Each row of a before or after table is a point. The points were changed in one or more steps. Then noise was added and the rows were shuffled. The steps act on how far a point lies along the listed directions, d1 being the first. Write out the steps. A step turns or swaps two directions, mirrors them in a line or flattens them onto one, adds a multiple of one to another, or multiplies one. Angles are multiples of 10 degrees, from the lower direction toward the higher: turns from -170 to 170, lines from 10 to 170 but not 90. Use the fewest steps. Two steps may share a direction if one is a turn and the other turns, adds or multiplies; they go together, in the order done. Otherwise the lowest direction goes first.
In the rows, 128 means zero.

Directions:
(1): [101 160]
(2): [ 96 101]
Before, 8 rows:
[[113 123]
 [157  60]
 [113 159]
 [ 98 148]
 [ 88 142]
 [112 115]
 [116  93]
 [ 81 135]]
After, 8 rows:
[[148 102]
 [175 130]
 [139 142]
 [142 136]
 [159 111]
 [ 83 192]
 [169 123]
 [135 167]]
Steps: turn d1 and d2 by -170 degrees

Directions:
(1): [158 103  95]
(2): [ 91  93 121]
(3): [148 100 166]
Before, 13 rows:
[[145 129 100]
 [129 158 155]
 [132  86 126]
 [145 122 112]
 [124 107 141]
 [164 114  93]
 [121 134 145]
 [112  91 154]
 [138 112 124]
 [145 146 164]
 [118  96 133]
 [141  89 119]
 [112 112 153]]
After, 13 rows:
[[110 128  78]
 [137  97 179]
 [142 109 193]
 [123  69 167]
 [122  96 178]
 [123 112 110]
 [165 146 139]
 [123  72 181]
 [140  82 222]
 [116  92  90]
 [143 132 151]
 [130  99 144]
 [188 107 175]]
Steps: turn d1 and d2 by 60 degrees; multiply d3 by 3

Directions:
(1): [141 110 157 113 187 142]
(2): [182 131 145  93 103 113]
(3): [163 132  76 133 141 162]
Before:
[[106 124 134 134 150 126]
 [158 132 141  98 127 118]
 [120 130 130 144 126 142]
 [116 126 129 125 152 127]
 [127 134 106 138  84 117]
 [106 131 155 137 148 113]
 [249 138 150  47  73  91]
 [111 128 116 117 136 125]
 [127 128 117 123 125 131]
 [107 126 135 137 132 112]
 [162 137 154  84  93  98]
 [ 75 150  78 160  28  99]
 [140 124 123 138 107 133]]
After:
[[175 132 126 118 157 130]
 [156 125 125 118 130 120]
 [141 126 135 110 137 127]
 [135 153  70 135  16  98]
 [110 133 111 139 164 142]
 [114 130 126 125 117 122]
 [ 39 117  60 199 205 177]
 [117 122 126 146 110 132]
 [114 136 107 149  87 114]
 [154 130 137 110 139 126]
 [110 125  85 143 170 163]
 [131 134 120 110 125 114]
 [136 127 144 129 113 133]]
Steps: turn d2 and d3 by 160 degrees; add 0.5 times d3 to d1

Directions:
(1): [196 107 148 115 117 158 140 113]
(2): [121 167 152 170  80 140 140 107]
(3): [120 103 144 181 161 167 121 151]
(4): [148 149 172 129 138  90 144 177]
(5): [ 91  81 176 111 112 119 144 112]
(6): [146 111 139 150 119  92  64 112]
Before (13 x 8):
[[124 105  85 173 131 180  95 102]
 [110 127 114  69 142  64 119 154]
 [ 84 105 134 101 132  85 104 124]
 [173 125 136 147  86 145 143  73]
 [151 104 124 137 102 106 103 118]
 [ 11 106 136 150 165 160 158 126]
 [120 120  94  83 162  86 119 155]
 [150 159 110 137 130 106 105 159]
 [135  96 139 101 137  96 115 143]
 [129 126 138 193 106 166 110 106]
 [177 128 144 182 145 177 130 147]
 [155 146 130 104 143 111 112 145]
 [174 125 145 178 134 125 122 101]]
After (13 x 8):
[[ 39 117 139 148 127 134 145 135]
 [205 155 134 122 116 123 133 140]
 [177 135 120 103 153 114 170 124]
 [ 84 143 152 170 140 139 139 153]
 [136 114 138 124 134 118 161 166]
 [193  82 151 113 149 118 143 131]
 [184 147  79  77 132 121 129 123]
 [106 137 126  92  96 123 158 123]
 [138 193 111 223 119 136  65 104]
 [ 49 128 121 135 127 105 132 131]
 [180 160 134 122 114  66 104 153]
 [ 92 127 128  93 134 134 142 124]
 [ 90 124 116 133 152 135 143 159]]
Steps: turn d1 and d2 by -70 degrees; turn d3 and d5 by -110 degrees; turn d4 and d6 by -130 degrees

Directions:
(1): [112  88 165 145 145 148 156  77 145]
(2): [139 160  89 143 138  92 136  81 164]
(3): [149 136 112 175  81 174 145 137 143]
Before:
[[139 130 119 148 104 145 141 110 133]
 [141 163  94 149 111 147 139 127 149]
 [152 134 104 156 104 134 141 109 144]
 [131 142 107 156 117 125 133 110 148]
 [115 144 106 133 120 114 130 107 137]
 [115 102 147 119 117 121 114 156 112]
 [142 153 109 138 105 131 123 138 132]
 [110 113 156  89 130 139 112 167  86]
 [115 123 149 109 159 103 112 129 123]
 [142 140 110 143  89 142 139 138 121]]
After:
[[119 155 101 125 175  86 146  52 175]
 [113 107 148 109 142 114 142  97 117]
 [108  71 181 121  95 172 116 201  87]
 [123 128 134 129 146 115 138  79 146]
 [139 139 128 155 102 152 122 159 129]
 [124 137 116 108 148  93 124  93 129]
 [137 148  94 122 159  62 133  58 156]
 [127 163  86 140 154  66 130  62 168]
 [106  58 215 106  82 237 122 235  45]
 [123 166  78 145 130  88 137  65 166]]
Steps: turn d1 and d3 by -160 degrees; multiply d2 by 3

Directions:
(1): [184 133 141 145 161 152 135 186 141 148 110]
(2): [ 85 103 117 107 174 185  98 127 136 137 120]
(3): [135 120  99  89  75 148 114 166 101 106  94]
Before:
[[ 71 127 135 122 110 106 129  75 114 103 151]
 [176 150 127 128 109 125 147 161 138 129  97]
 [103 139 111 111  94 110 132 129 114 118 122]
 [137 135 138 145 150 136 125 136 133 123 123]
 [104  97 127 106 163 175 104 135 133 127 106]
 [149 125 128 125 122 136 120 164 124 129 106]
 [143 139 126 111 124 150 124 163 125 119 125]
 [ 63  98  96  87 130 195  88 126 124 113 126]
 [159 126 149 144 143 119 127 150 134 135 128]
 [159 140 125 140 106 119 129 147 113 119 120]
 [147 125 134 154 127 117 140 138 144 124 122]
 [159 151 144 132 126 106 127 146 127 139 122]
 [102 131 122 132  98  91 137  94 107 111 134]]
After:
[[153 152 149 145 142 114 145 137 139 131 151]
 [155 138 153 162 151 106 140 133 144 145 136]
 [ 86 116 106 110 100 122 121 106 103 105 118]
 [ 70 113 103  75  60 140 109 119  86  79 112]
 [141 121 156 153 180 132 121 134 147 148 139]
 [133 142 156 145 180 123 122 122 147 155 138]
 [155 156 160 172 188 114 157 113 175 158 136]
 [159 123 129 114  86 117 133 152 110 107 100]
 [105 143 120 120 100 101 138 122 118 122 131]
 [134 135 139 143 152 140 122 135 133 125 123]
 [125 116 137 157 161 134 132 126 154 135 129]
 [141 142 146 166 163 119 133 114 139 140 146]
 [148 136  95  97   6 105 132 156  90  83 117]]
Steps: turn d2 and d3 by 110 degrees; add -1 times d1 to d3

Directions:
(1): [184 128 120  74  95 103 169 147 112 136 129 111]
(2): [105 102 134 143 102 155 198 110 173 127 141 117]
(3): [119 200 101 118 159 143 166 147 140 126 114 158]
(4): [ 78 157 164  95 105  92 122 126 130 142 178 139]
Before, 8 rows:
[[121 113 125 137 133 133 126 132 132 131 127 126]
 [119 178 116 131 162 147 137 145 127 127 116 163]
 [132  98 144 126 114 127 141 118 137 128 139 105]
 [ 94 149 142 133 133 110 109 122 131 125 141 137]
 [137 143 132 124 136 113 118 139 110 121 129 129]
 [120 138 122 127 130 140 156 132 137 131 123 133]
 [148 128 124 111 115 110 126 139 108 138 139 123]
 [147 128 134 116 127 108 127 135 126 120 134 124]]
After (8 x 12):
[[137 145 123 133 147 120 118 139 114 120 121 132]
 [154 118 124 118 123 108 110 137 101 136 134 119]
 [118 104 130 136 125 131 128 128 135 132 129 123]
 [112 171 114 112 140 138 168 141 140 131 123 147]
 [148 120 135 122 132 105 116 133 119 122 129 123]
 [ 93 153 136 141 141 117 106 123 129 123 135 141]
 [109 246  85 127 194 170 185 163 146 123 100 191]
 [136  68 160 121  94 110 115 108 123 131 152  91]]
Steps: turn d2 and d4 by 30 degrees; turn d1 and d2 by -20 degrees; multiply d3 by 2.5

Directions:
(1): [159 168 151 119 139 168 108 120 176 157  85 139 143 168]
(2): [ 78 104 182 134 150 141 126 178 133 111 122 132 180 131]
(3): [121  89  83  93 157 120 154 115 173 152 161 154 161 145]
Before (14 x 14):
[[116  92  97 119 129  81 174 151 132 115 173 116 131 100]
 [123 123 107  97 159 138 138 132 180 167 129 125 141 140]
 [ 90  79 122 132 152 118 154 133 129 141 159 147 169 150]
 [105 136 151 121 153 140 112 159 134 136 124 148 161 135]
 [129 136 106 103 163 130 145 105 150 144 126 128 140 143]
 [161 145  74 165  77  96 131 103  55 112 151 100  54  81]
 [148 159 138 134 143 155 111 125 172 145  88 111 127 164]
 [ 78 116 147 148 129 101 143 167 104  98 152 112 133 121]
 [144 186 190 173 107 170 106 152 120 123  57 129 143 141]
 [118  96  78 111 151  97 146 127 144 142 177 130 125 129]
 [148 123  86 102 128 105 143  74 144 128 132 132 120 129]
 [139 122 138 126 144 150 120 117 176 154 106 142 157 161]
 [191 159  66 131  93 114 131  60 109 156 127 124  61 123]
 [ 91 115 185 161 123 117 104 170  69  74 126 106 122  98]]
After:
[[ 98 131 160 123 158 142 113 166 135 133 122 150 170 136]
 [ 72 116 159 152 132 105 142 176 103  95 149 112 137 122]
 [138 167 151 122 139 157 111 140 157 157  90 109 119 140]
 [103  76  91 111 160 126 172 136 175 149 151 173 202 146]
 [146 174 149 157 114 129  99 140 105 124 106  99  84 125]
 [141 169 136 122 148 143 126 111 133 137  96 115 121 141]
 [139 156 160 156  98 107 136 164  99  99 114  92  98  98]
 [170 166 116 123 107 119 119  75 123 121  99 115  92 127]
 [206 157  35 122  88 104 139  39 113 166 141 127  47 122]
 [142 131 148 132 140 154 114 121 171 151  98 137 156 162]
 [ 64  55 143 131 152  96 136 168  98  85 174 128 158 101]
 [106 140 193 170 124 149 113 151  95 124 100 121 142 147]
 [164 122  31 145  84  80 149  83  71 124 181 110  54  80]
 [138 126 105 114 158 142 130 119 190 153 116 124 142 165]]
Steps: mirror d1 and d3 in the line at 20 degrees; multiply d2 by 1.3

Directions:
(1): [119 115  99 203 139  96 150  80 152 134 147  93 136 163 130 103 150 110]
(2): [ 85 156 151 112 111 166 146 156 146 140 148  74 100 124 178  97 133  90]
(3): [138 132 160  92 129 110 135  58 123 124 152 112 162  56 131 111 150 122]
Before:
[[131 135 105  82 104 173  98 249 122 123  82 179  72 151 131 165  78 137]
 [107 131 120 138 133 160 118 170 140 136 131 134  97 147 152 106 102 127]
 [125 135 100 175 122  98 136  98 151 135 149 106 126 168 113  97 137 126]
 [115 112 141 101 123 135 119 141 111 117 120 118 132  92 134 149 131 147]
 [155 141 187  24 110 140 101 173  98 117 108 186 130  44 105 181 118 148]
 [178 126 123  90 125 113  89 145  86 116 108 209 147 125  73 194 110 188]
 [125 127 117 137 137 101 139 139 116 126 127 136 136 138 104 116 139 148]
 [110 134 142 108 112 169 124 192 134 108 116 137  91 142 143 131 118 133]
 [123 137  71 214 137 100 150 129 178 131 134  90 106 204 139 105 141 104]
 [146 144 129 105 143 137  98 148 109 141 117 174 131 109 108 160  97 148]
 [123 142  96 168 156 126 127 150 141 137 120 146 132 159  93 161 126 138]
 [ 99 174 173  52  95 180 127 183 126 127 134  98 104  93 173 120 130  90]
 [165 118  93 154 150 104  90 162 113 107  69 209 135 158  70 194  90 195]
 [157 121 169  94 127 131 133 132 133 133 155 123 138  87 129 132 121 122]]
After:
[[141 141 122 123 147 132 104 138 122 142 123 152 132 117 113 156 102 138]
 [105 159 110 154 149 152 137 170 147 137 125 122 114 159 119 147 125 124]
 [123 128 118 132 138 108 144 147 119 126 127 136 131 134 104 116 133 150]
 [135 134 105 157 137 124 109 171 131 115  88 166 116 163 106 168  97 159]
 [163 122 114 123 128 106 103 129 100 119 126 189 146 141  82 179 119 169]
 [124 107 131 118 132 125 113 125 113 118 124 114 138 104 128 151 140 151]
 [162 120 154  92 124  98 115 124 112 115 115 172 144  74  90 172 132 150]
 [171 105 155 114 135 107 130 115 130 134 150 139 150  99 109 138 129 134]
 [ 89 144 143 126 108 173 143 195 149 119 128 102  84 153 168 111 128 108]
 [ 78 157 109 112  95 192 128 246 159 138 115 105  50 171 182 119  96  87]
 [127 141 116 144 114 114 132 118 140 136 143 115 122 157 119 106 131 129]
 [105 165 163  88 102 159 136 155 131 126 137  91 111 109 165 115 142  86]
 [ 91 143 130 135 126 172 124 180 148 144 142 107  85 147 172  88 103 109]
 [104 159 102 153 124 140 150 175 175 133 134  82  86 181 167  99 129  95]]
Steps: multiply d1 by 0.4; add -1 times d3 to d2

Directions:
(1): [149  99  74 125 106 184 153 121 143 137 128 106  93 134  75 134  99 134
  74 111]
(2): [190 136 119  94  84  78 106 165 127 140 108  95 121  93 107 165 112 129
 159 129]
(3): [109 176 123 103 131  84 112 136 109 106 160 129 138 116  72  61 108 132
  87 131]
Before (13 x 20):
[[ 92 130 118 131 141 173 140 108 117 128 148 125 130 145 132  99 123 138
   96 125]
 [156  72  75 138  93 192 136 127 161 172  87  89  97 123 147 201 129 110
  147 106]
 [ 94 117 124 138 149 175 146 106 141 134 137 149 117 164 125 127 135 110
   83 134]
 [177 115 103 115 109 146 134 155 131 149 118  96  97 113  89 153  78 137
  104  99]
 [114 149  95 106 123 121 137 116 150 111 131 120 114 134  84  86  97 141
   89 118]
 [157 119 144 120 117  97 106 143 127 152  90 104 126 130 145 191 150 125
  187 125]
 [130 151 158 115 133  61 104 141 119 121 145 136 128 119 105 116 132 143
  134 128]
 [110 156 146 106 130  72 111 121 122 124 137 137 148 116 117  79 110 111
  137 122]
 [115 104 131 144 132 150 154 114 126 122 111 119 141 152 151 140 138 117
  116 109]
 [102 105  64 134 135 192 149 103 143 136 174 122 106 164  62  84 101 123
   31  97]
 [ 86 133 159 145 178 131 111 124 126 116 160 170 155 134 139  68 115 130
  120 130]
 [ 91 136 131 127 170 127 121 118  94 117 163 135 139 153 113  66 123 122
   81 134]
 [201 135 105  85  56  41  86 186 109 139 118  78 138  64  73 129  91 129
  159 126]]
After (13 x 20):
[[112 155 147 106 131  74 111 121 124 124 134 136 149 114 118  85 109 112
  141 121]
 [ 86 139 123 127 150 157 139 110 133 125 149 149 123 160 100  99 128 111
   64 135]
 [112 114 130 139 132 142 150 118 122 117 118 119 145 147 140 128 133 120
  110 110]
 [221  90 111 110  55  83 101 175 126 159  87  76 127  77 128 193 109 123
  199 122]
 [113 152  95 103 124 119 136 117 148 109 131 119 116 134  81  83  94 143
   87 120]
 [158  62  77 143  94 200 140 127 166 179  80  88  94 124 158 215 134 109
  155 107]
 [132 144 159 118 132  70 105 138 123 124 139 137 126 122 114 127 136 141
  141 129]
 [182  99 102 125 106 162 138 152 134 156 111  95  93 117 109 177  86 136
  119  96]
 [ 83 155 130 116 170 109 116 119  89 110 174 134 142 148  90  40 117 125
   66 137]
 [ 94 123  61 124 137 174 140 105 136 127 188 124 112 160  37  55  93 126
   13  98]
 [ 78 152 158 134 179 112 105 129 120 106 175 172 160 130 115  41 107 130
  103 131]
 [165 100 145 132 118 115 111 141 137 160  80 103 121 133 166 217 157 123
  206 124]
 [ 84 147 118 120 142 157 136 109 108 120 161 127 132 140 112  75 114 140
   78 125]]
Steps: add -0.7 times d2 to d3

Directions:
(1): [169 111  96 164 142 148 170  92 177 130 125 127 122 141 159 106 163 159
  99  97  66 127 108 154]
(2): [110  88  96  87 121 108 110 144 152  76 144  99 115 127 131 123  83 136
  82 156 112  80 150 178]
(3): [120 145 115 117 130 217  88  92 145 119 122 184 109 126 127 115 105 143
 170 166 107 120 158 131]
(4): [126  91 151 125 139 125 139 139 126  96 173 120 145 157 182  84 123 175
 162 103 150 142 185  88]
(5): [101 135 156 117 139 146 142 151 181 123 127 131  86 118 143 112 146 146
 127 137 199 178  96 188]
(6): [143 146 137 145 126 107  96 142 156 124 171 154 173  83 143 182 115 169
 170  93 129  92 102 161]
Before:
[[121 135 160 126 119  93 127 145 121 129 168 132 152 110 138 159 131 146
  150  84 170 156  90 134]
 [148  94 119 134 139 184 167  89 153 104 120 102  66 176 146  59 146 153
   76 141  97 150 137 126]
 [136 133 124 124 143 149 143 102 152 118 120 116  95 140 141  80 128 145
  105 143 100 135 132 150]
 [159  89  89 168 141 179 145  73 133  92 139 140 152 188 157  84 155 172
  128 110  28 101 173 101]
 [122 115 133 104 128 103 111 153  88 106 135 108 150 151 150 127 106 125
  124 111 149 123 167  77]
 [129 140 142  87 137 128 103 155 171  80 176 149 130 109 174 122 111 197
  160 129 197 132 146 158]
 [134 131 117 131 123 195 157  93 126 138 109 151 108 180 130  73 162 132
  146 125 102 159 139  80]
 [113 150 163 118 134 100  52 149 119 117 153 140 177  95 116 171  89 149
  162 132 143  78 128 121]]
After (8 x 24):
[[157 161 122 144 142 147 130  90 160 135 135 144 134 114 127 127 119 148
  134 122  77 105 113 156]
 [113  86 130  96 118 101 163 128  98 110 133  85 100 164 129  92 128 109
   80 125 138 171 124 109]
 [ 69 140 167  92 139 142  99 135 106 130  88 112 100 145  91  93 129  97
  107 186 175 156 137 101]
 [133 116 106 112 112 163 100 123 174  91 176 166 153 136 151 128 103 192
  174 105  96  87 140 145]
 [106 134 122  95 119  91 100 161 113 111 122 101 134 123 127 152  92 107
   93 135 151 104 129 132]
 [138 136  69  75 122 157 138  98 127 112  83 124  79 158 108  96 116 104
   55 191  99 125 146 143]
 [101 133 126 133 131 176  91 137 219  75 159 173 126  99 134 152 131 185
  154 140 140 100  97 249]
 [177 133 109 167 125 145 106  98 171 111 160 146 140 102 136 164 118 181
  119 104  67  71  85 161]]
Steps: turn d1 and d5 by -40 degrees; turn d5 and d6 by -140 degrees; turn d2 and d4 by -100 degrees; multiply d3 by 1.3
